Each row of a before or after table is a point. The points were changed in one or more steps. Then noise was added and the rows were shuffled. The steps act on how far a point lies along the listed directions, d1 being the first. What was done? A step turns or swaps two directions, mirrors them in a line or flattens them onto one, adds a multiple of one to another, or multiplies one. Angles are multiples of 10 degrees, from the lower direction toward the higher: turns from -170 to 170, lines from 10 to 170 but not 90. Use the fewest steps. Two steps may share a direction if one is a turn and the other turns, adds or multiplies; they go together, in the order done. Otherwise the lowest direction goes first.

Directions:
(1): [-34  19]
(2): [-19 -34]
Before (8 x 2)
[[ 31  49]
 [-10 -28]
 [ 14  -8]
 [-39 -24]
 [-19  -3]
 [ -5  15]
 [ 36  11]
 [ 28  26]]
After (8 x 2)
[[-24 -21]
 [-24  -1]
 [-57 -14]
 [ 43  16]
 [ 56  35]
 [ 48   4]
 [ -1  13]
 [ 14  -8]]
Steps: add 0.5 times d2 to d1

Directions:
(1): [44 17 -8]
(2): [11 -9 45]
Before (13 x 3)
[[ -3  -4  11]
 [ -8  -8  12]
 [-10  -1   7]
 [ -1   7 -16]
 [ -1   1   2]
 [ -7   3  -9]
 [ -3  -2   5]
 [  2   1  -1]
 [ -1   8 -12]
 [  0   0   7]
 [ -6   4  -7]
 [ -7  -4   9]
 [ -5   4 -20]]
After (13 x 3)
[[-15  12 -60]
 [-16  11 -47]
 [  5  -1  19]
 [ 13   0  20]
 [ 12   4  12]
 [ 13  -4  29]
 [  1   1   4]
 [ -3  -1  -1]
 [ -5   9 -25]
 [ 20  -4  29]
 [-14  10 -36]
 [ -5  10 -31]
 [  7  -1  12]]
Steps: multiply d1 by -1; multiply d2 by 3

Directions:
(1): [ 41  26 -20 -16]
(2): [ 33 -43  12  -1]
(3): [  6  19  49 -16]
(4): [15 14  9 50]
Before (9 x 4)
[[-18   3  16  56]
 [-32   9   2  52]
 [ 10  -2  17 -21]
 [  7 -18  30 -24]
 [  8  -8   9 -13]
 [-27 -20  29   6]
 [  3 -14  41   0]
 [  9 -21  -4  13]
 [ -4  -8  25   3]]
After (9 x 4)
[[ 21   6  19  -5]
 [ 18  -1  10   1]
 [-53 -24  15   4]
 [ -2  -7  25   6]
 [-58 -12  -1  12]
 [  3 -27  -5   5]
 [  4 -10  42   5]
 [ 29  -2  31   9]
 [-10  -9  30  32]]
Steps: mirror d1 and d4 in the line at 160 degrees

Directions:
(1): [-13  17  38 -19 -47   9]
(2): [-55 -15  12  33   7   8]
(3): [ 18 -48  -5  19 -37 -13]
(4): [32 13 38 41 12  8]
Before (9 x 6)
[[ -1  18  10  20  23  12]
 [  6  22 -13 -11  32   5]
 [ -8 -10   9  17 -11  -5]
 [-32  17  18  -5 -14  11]
 [  0   9   1  -9  -7   2]
 [  3 -19   3  12  18  11]
 [-11  -1   5  -8 -33   3]
 [-15   5  15   8   6   6]
 [  8  13  16  11   8   4]]
After (9 x 6)
[[-11 -24   6  20  20  13]
 [-16  14  13  29  25  14]
 [  8  11  -1 -14  -8   1]
 [-28 -16  14  29  -8  -2]
 [ 22  26 -16 -21  30   2]
 [-15  -2   6  -6 -33   4]
 [-60   9  24  12 -10  15]
 [-38  -1  20  22   9  10]
 [  7  13  16  11   8   4]]
Steps: multiply d2 by 2.5

Directions:
(1): [-32 -31 -28 -12 -28  22 -10  42]
(2): [-31 -29 -14  49  29   6 -11 -26]
(3): [-21 -37  38 -34  21 -35 -12   1]
Before (8 x 8)
[[-22 -21  -2   8   1  -5 -11   0]
 [ -7  -8  11   2   0  -6  -8  16]
 [-10   3 -18  10   0  12  -3   9]
 [  7  10  -3  12  -3   2   0 -14]
 [ 26  34 -12  20 -19  12   8 -13]
 [ 60  56  31  -8  26 -13  15 -22]
 [-12 -11  -8 -17 -16  19 -10  11]
 [  5 -20   6   6  18 -11   5  -8]]
After (8 x 8)
[[  2   4   4 -12  -4   9  -5  -7]
 [-11 -11   6   4   2 -10  -7  -5]
 [  3  14 -26  38 -14  21   0 -13]
 [  6 -20   5  -4   9  -8   6   2]
 [ -2   1 -10  16  -4   6  -4 -10]
 [ 22  20  -1 -15  -1  11   3  20]
 [  1   0  16  -3   0  -9  -5  13]
 [ -8   5 -14  20  10   8  -3  -4]]
Steps: multiply d1 by 0; add -0.7 times d3 to d2

Directions:
(1): [-32  25  49 -29   9  -3  30 -26  -8 -16  16]
(2): [ 11  45 -28   9 -10  49   6 -12 -26 -26  -3]
(3): [ 33   8 -10 -60   9   9   4 -13  32  12 -28]
Before (10 x 11)
[[  9   3   3   8   2   0   2   1  10  -2  -6]
 [-20  19   6 -17   2  26  17 -14 -12 -13  14]
 [  2 -14 -11   4  -4 -15 -10   6   0  23  -7]
 [-18   4  60 -55  19 -26  15 -17  15  14   0]
 [ -7   3  30 -41  18  -7  16 -13  23  13   4]
 [  3  -6 -15  23  -5  19 -14   7  -3   4  -3]
 [  8  42   3 -31  11  31  21 -22  -1 -17  -1]
 [  9 -18 -26  19  -8   5 -19  14   4   9   3]
 [  8   3 -10 -31   1   4   1  -5   6  -5 -14]
 [  1  19   8 -21   6  28   4  -8   9 -19   7]]
After (10 x 11)
[[-18   8  38 -29  19 -12  21 -14  10  -2  12]
 [-27 -11  24 -23   9  -7  14  -8   4   3  17]
 [  7   5   3   9   1   1   3   0   8  -4  -5]
 [-11  -1  28 -17   9   3   5  -3  14 -11  14]
 [  4 -45  21 -12  12 -45 -21  20  26  37  -8]
 [  3 -27   8  -9  11 -20  -8  11  28  28   2]
 [ -3  -2  -4 -20   0  -2   2  -3   1  -8  -7]
 [ -4  14  -5   7  -3  29   0  -6 -10  -8   0]
 [  6  14 -25  10  -9  29  -5  -1  -9  -8   4]
 [  8   3 -24  10 -10   6  -9   1 -11  12  -9]]
Steps: turn d1 and d2 by -70 degrees; multiply d3 by 0.4

Directions:
(1): [-23   4  60 -11   9   6  -6  10  16 -10 -18 -19]
(2): [-22  31 -17   6  -9  20   4  -8 -27  23 -28 -35]
(3): [ 18   6 -11   1 -32 -15 -34  32  27   9   3 -29]
Before (11 x 12)
[[ 27 -11  18   7 -31  -5 -23  47  23   6   4 -10]
 [-29  40  14  11   5  24  13 -12 -34  16 -38 -36]
 [ 18 -17  33  -3 -16 -23 -10  22  34 -13  14  -7]
 [-14  25 -17   5  10  23  25 -14 -40   5  -8  -4]
 [ 30 -13  -2   1 -16 -25 -32  13  38 -16  16   5]
 [ -9   3   6  -3  -8  -6 -11   4   4  16   4 -26]
 [ -6   4 -12   7  13   5  11  -1 -33  20 -15  -2]
 [ 16  -5  10  -9 -16 -10 -19  14  35   6  -4 -18]
 [-44  12   6  -2  22  29  19 -21 -48   6 -37 -35]
 [-24   0   0   7  20  29  17 -25 -30   8 -25  -5]
 [-34  -4  35   1  51  30  29 -28 -27   5 -12  21]]
After (11 x 12)
[[-45  21 -11   3  17  34  21 -26 -60  16 -41 -43]
 [ -3  -1   4  -2  -8  -9 -10   5   4  16  11 -19]
 [ 29 -27  24  -1 -16 -28  -9  23  36 -17  26   5]
 [ 39 -24  20   6 -28 -15 -24  49  31  -2  19   6]
 [ 27 -15   6 -10 -13 -17 -19  16  40  -1   6  -5]
 [-28  10  -7  10  17  34  18 -29 -38  16 -33 -17]
 [-41  12   9   8  45  40  33 -35 -46  22 -22   5]
 [-12   9  -8   7  14   8   9  -2 -34  23 -22 -10]
 [-25  42  -3  15   2  24  15 -15 -42  22 -38 -36]
 [ 36 -23   6  -3 -12 -31 -34  16  46 -24  23  14]
 [-22  33 -15   6   9  29  24 -15 -45   9 -18 -16]]
Steps: multiply d1 by 0.4; add -0.5 times d3 to d2

Directions:
(1): [-11   2  30  26  -8  27  20  22  -1 -41 -19  29  19 -16]
(2): [-31   2  13 -25  39 -35  -9   5   0  -1 -12  28  29  23]
(3): [39 23  6  0 15 16 16 15 25 39 -4 -2 41 -1]
(4): [-13  -1 -25  20 -40 -14   5  13  37  -8   3  -1  16  45]
(5): [ 13 -60  16  13   4  -2  -3 -36  29   8   1  20   7  -5]
Before (12 x 14)
[[  5 -27   4   8 -27   9   0 -18 -30 -15   2   8 -25 -15]
 [-11 -39  19  17  -7   6 -14 -18   7 -47  -7  33  -9 -14]
 [-43 -20   0  -2 -25 -14  -7  -3 -10 -23   2   5 -28  10]
 [  7  11  -6  10  -2   6 -10  22  25  11   2 -23  12   1]
 [ -6 -14 -33 -16 -14 -12 -24  -7  -4   4  23 -34 -31  -2]
 [  8  60 -18 -14  12  31  22  35 -20  23   0 -16   1 -20]
 [ 18  57   9 -16  32   6   6  26 -27   6  -9  -3   1 -24]
 [-13  10   2 -17   9 -26 -13   6 -14  -4   8  -6   4  19]
 [ 41   8   6  13  10  39  16   7  22   3   0  -7   8 -17]
 [ 23  38   0 -20  17  18   1  17 -37  12  10 -36 -23 -24]
 [ -9  46 -17  -9 -27   0  -7  33 -19 -20  -8 -16   2   4]
 [-19  11  -9 -11  32 -34 -22  10  -5  17 -11   5  21  16]]
After (12 x 14)
[[-20   4  11  28   2   3  -2  28   1 -27 -23  27  28  -2]
 [-14 -15  -6   9  -5 -13 -21   6  27  -3   3 -13   0  14]
 [-13  14  18   3  -1  -2   0  21 -15 -26  -2   8  13   6]
 [ -7  29 -45   3 -24  -2  19  28  35  24   6  -9  24  37]
 [-25  12  12 -17   2   5  -4   8 -40 -10  -1  -8 -35 -22]
 [ 31  -3   7  -4  10  29 -14 -19 -24  -9   6  -8 -33 -49]
 [-10  31 -27  -5 -42 -12 -12  24  -9 -18  -3 -18  -2  21]
 [ 14  40 -16 -16   7 -13   6  36  15  26   8 -22  32  36]
 [ 32 -17 -19   3   3   3   0 -15  45  20  13 -16   0  18]
 [-29   7  -3 -40  33 -29 -23  14 -15  -2   6  -4   5   0]
 [ 20   6  -5 -23   6  -3  -3 -11 -42  22   6  -7 -16 -13]
 [ 23  47 -16  14 -17   1  15  34  30  10  -2  -5  26  19]]
Steps: turn d1 and d2 by -90 degrees; turn d3 and d4 by 70 degrees; turn d4 and d5 by 40 degrees

Directions:
(1): [-16   1 -23  18  22  13  21  35  44  39  -8  29  11   5  -7 -24  24 -20]
(2): [ -2 -18  -6  19   4  -1  -8 -10 -21   8   1  33  40  36  -8   3 -60 -22]
(3): [ 14  14  17 -14   7 -12 -23 -11   0 -15  -6  44   8  20  52  14  38 -28]
(4): [  0  38 -24  -2  -1  -4   6  -5  34  17   4 -29  -3  48  24  39 -17  20]
(5): [ 25 -47  -8  -9 -33  -1  -6   0  26   2 -17 -45  14   7  16  -8   3 -44]
Before (13 x 18)
[[ -9   8  -9  10  10   3   4   2  -3   9   4  19   6   6 -10   8 -18   0]
 [ -6   6   0  -1  -2   2  -9   1  -6  -8  -2  12 -11   2   4   6   6   3]
 [-13   5 -10   8   0   5  14   8   1   7  12 -15  -3  -8 -32  -9 -24  27]
 [  3  -9   0  -2 -13   2  -1  -9   3  -4  -7 -21   4  -3  -1   6 -14   1]
 [-12   9  -4   8   8   2   0  -2   4  13   4  18   8   5   5   0   0  -1]
 [  5 -13  -8   0 -19   1  -4   7  20  10  -8 -12   7  -7   8  -8   5 -21]
 [ -7   9   5  -4   4  -1   2   2  -1  -4   3  17  -4  -3   4   3   3   7]
 [  1 -11  24   2   0   3 -14 -17 -36 -28   9  26  -8 -30 -12  -4   9  -3]
 [ -4  10   6  -8   2  -3 -12 -13 -16  -8   2   7  -2   1   7  10  -5  13]
 [  1   4   1  -5  -2   2  -1  -3   4   0  -1   9   3   5   6   1   5 -12]
 [ -1  -7   1  -4 -18  -2  -7 -17  -9 -15   4  -8  13   8  -4   5  -9  -3]
 [  9 -25  23  -4 -13  -7 -11 -13 -31 -23  -1  16   2 -27  -7 -12  12 -12]
 [ -4 -26  26   9   4   5  -4   7 -34 -14   0  28   4 -33 -24 -35  14 -14]]
After (13 x 18)
[[  3   6   3  -7  -1   0  -4  -4   4  -2  -2  18   5   9  14   3  10 -17]
 [ -2 -16 -18  10 -10   6   2  18  33  27 -11   6  19   2   4 -17   2 -34]
 [-18  -2 -15  11  -9  10  22   7  -6   7  17 -47 -12 -22 -59 -12 -46  48]
 [ -3 -11  -6   4 -10   6   6  -1  11   6  -7 -22   5  -5 -10  -1 -15   1]
 [ 10 -21  24  -6 -10  -8 -12 -11 -27 -24  -3  22   0 -26   2 -12  24 -16]
 [ -8  10   2   3   5  -2  -6 -10  -5   4   5  16   7   6  11   6  -2   0]
 [ -2  11  11 -10   0  -5  -4  -5  -8 -13   4  14  -8  -4  11   8   7   9]
 [ -2 -26  29   6   1   4  -6   4 -39 -19   1  23   1 -35 -24 -32  13 -11]
 [  7  -7  33  -7  -4  -1 -20 -24 -40 -40   9  20 -17 -35  -2   2  21   1]
 [ -1   9   5  -6  -4  -1 -13  -3  -9 -15  -2  13 -14   2  12  10  12   3]
 [ -5   8  -3   5   4   0  -1  -7 -15  -2   7   6   0   2 -11  14 -25  10]
 [  1  14  13 -16  -2  -7 -18 -19 -21 -18   3   1  -9  -3  15  15   4  16]
 [ -2  -6  -1  -3 -16  -1  -5 -13  -4 -12   3  -8  12   7  -4   3  -4  -3]]
Steps: add 1 times d5 to d1; turn d1 and d2 by 20 degrees; multiply d3 by 2

Directions:
(1): [ -4   6 -44  19   7   1  13  -7 -21 -37  23 -22  46   4  11 -37 -20   8
   3 -25]
(2): [  4  -2   5  10   1  10  17 -44  -7   0  10 -13 -16  46  59  23  16 -16
 -20  -6]
(3): [-15  -6 -20  10  17  32 -27  -4 -44  35   1 -15  22   1 -12  44 -27  -8
   4  26]
(4): [-19  13   4  19  17  -5  35  54   9   2  49  20   9  -3   8  22   4 -19
 -27  12]
(5): [ -5  13 -22 -12   9  26 -33 -16  19 -40  -8  12   3 -25  -1   5  19   3
 -60  23]
Before (13 x 20)
[[ -8   3  -6  20  13  27   9 -10 -20  19  23 -18   4  13  31  44  -7 -29
  -20   7]
 [-13  -7  11  -2   1 -12   1  21   2  15   2  15 -12   1 -11   7  -1  -3
   18  -2]
 [-13  12 -29  -5   2  30 -20 -13 -21 -10   2   8  11   5  17  26   9   5
  -47  25]
 [-14   4 -14  23  17  10  10  23 -37  24  36  -7  29  12 -16  17 -42 -21
    5   9]
 [-24  13 -19  25  24  18  -3  44 -41  20  48  -2  29  -2  -1  32 -19 -19
  -10  18]
 [  5   9  13   1  -5 -13  22  19  36 -22   8  21 -15  -2   3  -8  26  -2
  -21  -4]
 [ 10  -4 -11   2   5  10  -9 -28   0 -15  -9  -1   8 -18   8 -17  -2  12
   -3 -13]
 [-29   6 -21  22  19   8  24  41 -23   5  50  16  38  -6  -5  48  -5 -20
  -18  13]
 [  7  -1  21  -8  -2 -10  -9  17 -11  18 -24  -8  -4  -2 -30   3 -11   3
   42  -1]
 [-10  -1  26   4  -8   5   9  36 -25  48   1   5 -10  -6 -21  32  -3 -12
   14  15]
 [  3  12  18  -3  -2 -12  11  32  14   1  16  15 -14 -12  -1   3  19  -2
   -5   9]
 [ 15   6  -6 -17  -1   9 -19 -46  22 -36  -5   1  -2   4  10 -17  17  11
  -14  -8]
 [-10   0 -15  28  11   9   8  -5 -24   7  28 -12  24  15  35  25  -7  -9
   -3  -1]]
After (13 x 20)
[[-19  -5  -8  10   9  -4   5  15 -16  13  15   5   8  11   1   7 -12  -6
   17  -6]
 [ -4   7  -8 -25 -10  16 -40  -2  -3  -4 -29  25 -11 -19 -17  14  18  18
  -28  29]
 [ -7  10  33 -10   1  -2 -21  59   6  36   4  28 -24 -30 -37  24   7 -10
    3  27]
 [ -1   7  12  13  11   3  16   4 -24  18  13 -18   3  34  23  27  -7 -16
   15  -5]
 [-14   1  14 -14  -2 -13  -2  57  14  14   3  46   1 -39 -55  32  10  -2
    5  23]
 [ 12  -2   8   0   3   2   2 -29  13  -9  -8   6 -12 -11  22  -5  13   3
  -11 -10]
 [ -1  10 -28  14   5   2   7  15   4 -34  12   1  32 -13 -12 -27  -5   7
   -6 -12]
 [ -3  14 -16  10   7  -1   6  27 -15  -8  23  -6  25 -14  -6  -6  -5   2
    0   4]
 [-16  -1   7  13   2  12  10  32 -42  42   9  -6  13  -3 -17  28 -15 -10
   16  12]
 [  6  -8  25 -11 -11 -11 -20  14  17  21 -26  13 -16 -27 -24   4   6  11
   25   6]
 [  6  -5  14 -17  -8   8 -33   7   6  25 -33   1  -9 -37 -42  10  -9   1
   19  11]
 [ 14   6 -12 -19  -1  10 -20 -49  18 -37   0  -3   4   4  11 -16  17  10
  -14  -8]
 [  1  -1  41  -9  -1 -14   0  35  11  41   2  26 -29  -3 -37  19 -10 -18
    9  20]]
Steps: mirror d1 and d3 in the line at 120 degrees; mirror d2 and d4 in the line at 120 degrees

Directions:
(1): [-36 -14   6 -39 -17 -32 -24 -42  53 -22   6  19 -15  11  24  12  -8  28
   7  24 -19 -12  -8  28  11  20  18   9   4  31  -2 -24]
(2): [  9  16  34   5  35 -21 -13  34  -6  -5 -30  13 -28  13   2  27  31   5
   4  48 -12  28  44 -12  19   5 -12  29 -18  -8 -33 -15]
(3): [ 34 -41   1  -3  18  20  31 -35 -22   4 -13 -13 -60 -15 -15  10 -11   4
   2  10  29  27 -33  40  -6  17 -21  22  -4  11  -1 -15]
(4): [ -1   0 -45 -19 -12 -11 -10  28  35  -5   0 -26   7 -51 -28 -13 -42 -13
  42  23  19  38   3 -12  14   4  19  13 -21 -14 -16  -3]
Before (11 x 32)
[[ 10 -26  -1 -11   3   3   8 -17  -1  -5  -4  -7 -32 -11   1   8 -14  12
  -12   3   7  -1 -21  32  -6  13   2  18  -6  15   1 -17]
 [-16  -2   4  -4 -16  -8  -6  -9  18   3  -5   1  -3   6   9  -7 -13   6
    8  -3  -5   1  -2   1   0   1  -1   5  -5   1  -2  -7]
 [-28  10 -20  -7 -31   6  -2 -10  26  -8  37  12  44   9  21 -18  -9   0
   -8 -37 -24 -37  -4 -11  -1 -15  32 -27  23   6   9  16]
 [  0  -2 -30   8 -12  13  -1 -10 -12  10  15 -24  29 -20  -5 -24 -25 -12
    5 -22  23  -3 -20  -4 -11 -11  12 -16   4 -12  18   4]
 [-10   1 -12   5 -24  26  25 -22 -12  21  21   4  37  12   9 -23   1 -13
  -39 -54   5 -49 -20   6 -21  -2   6 -42  24   8  28  19]
 [  5  10  21  -4  11 -21 -13  21  15  -5  -9  10 -14   5  10   0  16  11
    8  30 -14   6  23  -3   8   9   5   9 -19  -1 -14 -15]
 [-25  13 -19  -4 -14 -21 -21  18  24  -7  11   3  39  -6  -3  -6  -4  -6
   24  -3 -14   1  17 -25  -2  -1  20 -11  -9  -6  -3   3]
 [ -1  14 -38  10 -16  -9 -14  47  24  10   0 -35  24 -33 -29 -16 -26 -33
   33  10   6  35  16 -33  19  -2  10   4 -27 -35 -11   4]
 [-20  18  16   1 -17  -9 -23  -6   8  -6  12  21  39  23  23  -4  18  15
  -21 -22 -22 -39  10  -4  10 -11  10 -23  21   0  11  -1]
 [-10  23  11  -4   2 -14 -17   8   8   0   3   5   9   1   1  15  15   2
   -4   4  -4   1  15  -6  11  -9   3   0   5  -3  -5   3]
 [ -4 -16   2  -3  -5   1  -2 -24   6   7   6  14   7  24  16  -3   1  -4
  -20 -14   0 -35 -15  16 -21   8   4 -13   4  16  24  -1]]
After (11 x 32)
[[ -4  -3 -20 -16  -6 -13 -13  21  22  -9  -2 -13  -2 -28  -7   0 -25   3
    7  14   1   8   3   3   6   5  19  17 -17  -1 -11 -11]
 [ 14   4  19  14  31  -6  -7   8 -29   4 -20  -5 -18   4   3  11  15   0
   -1  29  12  24  18  -2   5  -2 -11  19 -10 -12 -14 -17]
 [ 35 -37  11  24  12  26  33 -36 -35  19  -9 -20 -51   8 -11   7   5 -11
  -14 -10  18  18 -32  32  -5  15 -33  11  -5  -2  11 -10]
 [  1  10  42   9  26  -3   3   3 -12  -8  -5  33 -21  42  29  25  44  13
  -24  14 -31  -7  31  -2  11  -3  -3  11  10   7 -23  -6]
 [ -6  35  32   7  24 -18  -9  46  -5   9 -24  23   8  25  10  17  43  -7
  -22  29 -17  -1  60 -25  15   3  -2   4  -8  -9 -30  -3]
 [ -5   8   8  -1  -5   1  -2 -20  -4   4  12   2   4   4   3   9  10   3
  -15 -19   3 -12 -10  11  -1  -8  -2  -9  15   5  11   6]
 [  7 -20  23  11  16   4  14 -32 -27   1  -3  15 -20  26   7  15  26   9
  -11 -10  -5  -5  -9  18 -17  11 -16  -1   3  13   6  -7]
 [-10  -4  11   0  -9  -5  -2 -10   8   5  -9   3 -11  10   9  -3  -7   6
    3  -1  -4   4  -1   3  -1   1  -8   8  -4   1  -3  -8]
 [  4 -12  -6  -5 -17   7   8 -21  10   3  18  -2   3  -3   9 -24  -9   7
   -3 -21   0 -23 -25  15 -14   6   9 -19   1  10  21  -1]
 [ -9  10   8  -4   9 -23 -24  24  19   1  -9  16  13  19  11   6  11  -8
   -4  21 -10 -12  28 -13  -2   6   9   3 -13  -1  -3  -5]
 [ -9  17  35   7   1  -9 -19  -3  -8  -5  -1  27  20  33  24   8  35  18
  -27  -9 -23 -31  20  -2  12  -8  -2 -12  18   0   2  -6]]
Steps: multiply d1 by 0.7; multiply d2 by -1; swap d3 and d4
